Each point is reached from the start by the listed moves, each made 0, 1 or 2 times, or once backwards (-1), plus a little noise. Say if it took an odd or an even number of moves. Then give how often each move was made.

Moves:
(1): [ 1.98 -0.76 -0.79 -1.24 -1.02]
(2): [-0.35  3.57 -0.66 -0.20 -1.77]
(3): [ 1.22 -0.42  2.87 -1.22 -0.25]
Start: [-0.70  0.79  1.05 -0.68  0.20]
Points:
[-3.01  1.58  1.70  0.55  1.63] => odd (-1, 0, 0)
[ 1.62 -3.61  0.95 -1.58  0.53] => even (1, -1, 0)
[-1.48  7.85 -0.20 -0.93 -3.57] => even (0, 2, 0)

Moves:
(1): [ 1.94  0.39  0.22 -0.37 -1.32 -0.62  0.48  0.49 -0.04  0.09]
(2): [ 0.14  2.63  0.87 -1.36  0.77 -0.16 -0.04 -0.70 -0.20 -0.23]
(3): [-0.42 -0.72  3.05  0.04 -0.70  0.27 -1.54  0.12 -0.04  0.31]
(4): [ 0.80  0.19  0.12  2.72  0.23 -0.51 -0.37  0.31  0.95 -0.95]
(5): [ 1.38  0.19  1.07  0.09  3.01  1.05  0.83  1.20 -0.42 -0.14]
(6): [ 0.37  0.62 -0.22  0.49 -0.60  2.67  0.48 -0.11  0.07 -0.16]
(7): [-1.20  0.42  1.89  0.46 -0.98 -0.33  2.38  0.14 -1.33 -0.44]
(8): [-0.81  0.47 -0.42 -0.05 -0.17  0.34 -1.00  2.81  0.75  0.44]
Start: [-1.63  0.67 -0.19 -0.47  0.50  0.67  1.06  0.60  0.12 -0.54]
Points:
[-1.54 -2.43  9.49  4.54 -4.40 -0.70  3.81 -0.33 -2.22 -2.18] => even (1, -1, 2, 1, 0, 0, 2, -1)
[-0.71 -3.33  1.89  6.50 -3.74  2.26 -5.17  0.74  3.97 -1.05] => even (0, -1, 2, 2, -1, 1, -1, 0)
[ 5.20  0.37  2.74  4.69  2.49  2.75 -0.72 -0.09  2.22 -2.37] => even (1, 0, 1, 2, 1, 1, -1, -1)

Moves:
(1): [ 0.08 -0.08 -0.41  0.29  1.40 -0.33  0.44 -0.15  0.80 -0.32  0.40]
(2): [ 0.33  0.58  0.86  0.74 -0.15 -0.38  0.38  0.57  1.27 -0.56  0.01]
(3): [ 1.00  0.08  1.36  0.26  0.51  0.78 -1.01 -0.93  0.22 -0.07 -1.14]
(4): [-0.25  0.11  0.32  1.66 -0.33  0.49 -0.27  0.58  0.00  1.09 -2.09]
(5): [-1.30  0.54 -0.04 -0.35  1.26  0.23  0.48  0.65  0.15 -1.17  0.59]
(6): [ 1.23  0.66 -0.80  0.39 -0.37  2.05  0.72 -0.06  0.46  0.11 -0.05]
(7): [-0.94 -0.09  0.83  0.85 -0.55  0.10  1.75 -0.30 -1.85  0.54  0.44]
(8): [ 0.51 -0.80  0.93 -1.94  1.00  0.53  0.19  1.79 -1.98  0.06 -1.20]
(9): [-0.93 -1.39  0.36  0.36 -0.40  0.40  0.61  0.59  1.23 -0.11  1.22]
(10): [-0.75  0.68  0.18 -0.52  0.43  0.50  1.70 -0.56  0.84  0.15 -1.03]
(11): [ 0.48  0.43  0.64 -0.10 -0.23 -0.16 -0.85  0.26  0.10  2.04  1.17]
Start: [ 0.23 -0.90 -0.37  0.61  0.30 -1.74 -0.30 -0.03 -0.39 -1.04 -0.34]
Points:
[ 0.00 -1.26  6.85  2.97  4.08  1.62  2.32  3.28 -5.42  0.15 -7.32] => odd (1, 1, 2, 2, 1, 0, 2, 2, 0, 0, 0)
[ 4.97  2.28 -0.14 -3.47 -0.19  2.47  3.45  3.60  0.23 -0.47 -6.37] => odd (-1, 2, -1, 0, -1, 2, -1, 2, -1, 2, 0)
[-1.05 -0.97  0.47 -0.63  7.89  3.99  3.25  3.32 -2.32 -3.00 -8.35] => odd (2, -1, 1, 2, 2, 1, 0, 2, 0, 1, -1)
[ 0.91  2.98  2.21  7.43  2.85  0.81  2.57 -3.39  0.52 -1.24 -2.52] => even (2, 1, 2, 1, 1, 1, 2, -1, -1, 0, 0)
[-4.71 -2.26  2.86  1.78  2.04 -2.61  4.94 -4.21  2.32  2.82  6.27] => odd (2, -1, 1, -1, 0, -1, 2, -1, 2, 2, 2)

Moves:
(1): [ 0.27  0.61 -0.48  0.43 -0.84  0.85  0.05  0.74  0.14 -1.44 -0.32 -0.70
 -0.33  0.47  0.37]
(2): [-0.60  1.31  0.96 -0.17  0.55  0.15 -0.16 -0.25  0.10 -1.16 -0.85 -1.31
 -0.85 -0.71  0.14]
(3): [ 1.33 -0.13  0.71 -0.35  1.02 -0.96  0.02 -0.16  0.99  0.29  0.16  0.07
  1.30 -1.52  1.45]
(4): [ 0.69 -0.12  0.28  1.45  0.61 -0.30 -0.82 -0.54 -0.80 -1.38 -1.88  1.11
  0.56 -0.13  1.49]
(5): [ 1.02 -0.60 -0.78  0.43  1.07  1.08  0.90 -2.18  0.61 -0.33 -0.54 -1.21
  0.30  1.37  0.17]
(6): [-0.12 -0.52  0.20 -0.84 -0.12  1.20  1.05  0.13 -0.08  0.37  0.23  0.47
 -0.24 -1.02 -0.63]
(7): [-0.41 -1.48  0.03 -0.17 -0.16  0.33  2.47 -0.45  0.59 -1.41  0.34 -0.81
 -0.95 -0.20 -0.63]
(8): [-0.79 -0.44  0.43  1.33  0.63 -0.19  0.39  0.52  0.98  1.47  0.79  0.25
  0.39  0.13 -0.09]
(9): [ 0.00  0.55 -1.23  1.31 -0.09 -0.98  0.09 -1.07  0.16 -0.26  0.52  0.81
  0.83 -0.51  0.10]
(10): [ 0.89  0.14 -0.01  0.77 -0.51 -0.27 -0.02  0.15  0.21  0.44 -0.41 -0.36
 -0.03 -0.28 -0.25]
(11): [ 0.70  0.61  0.31  1.88 -1.11 -0.19 -0.15 -0.88 -0.51  0.40  1.78 -0.63
  1.33  2.17 -1.07]
(12): [ 0.75  0.31  0.13 -0.73  2.33 -1.23  1.91 -0.46  0.93  0.54 -0.41  0.75
  0.77  0.39 -0.18]
(13): [-0.77 -0.13 -0.39  0.29  0.25 -0.86  1.32 -0.26 -0.27  0.53  0.24 -0.86
  1.42  0.50  0.26]
(14): [-1.07  0.39  0.20 -0.61 -2.17 -0.02  1.08 -0.93  1.13  0.56  0.17 -0.05
 -0.06  1.26  0.68]
Start: [ 1.27  1.15 -0.46 -0.91  0.79  0.02  0.94  0.59  0.08 -0.68 -0.89  0.79
 -0.51  0.32 -1.54]
Points:
[ 0.42  2.09 -0.04 -5.74  0.21  0.40  9.49  1.24  4.71 -0.21 -4.29 -0.10
 -0.65  2.02  0.66] => odd (2, 0, 0, 0, 0, 1, 0, 0, -1, 1, -1, 2, 1, 2)
[ 0.02  0.91 -0.41 -3.25  5.33 -1.57  9.06 -6.22  0.96 -3.45 -4.53 -0.04
  0.25  4.42 -1.18] => even (-1, 1, -1, 1, 1, 0, 1, -1, 0, -1, 0, 2, 1, 1)
[ 2.42 -1.29 -0.52  8.41  0.20 -1.56  2.40 -2.82  0.25  3.29  3.81 -1.15
  8.04  6.02 -0.30] => odd (0, -1, 1, 1, 1, 0, 0, 2, 0, 0, 2, -1, 2, 0)
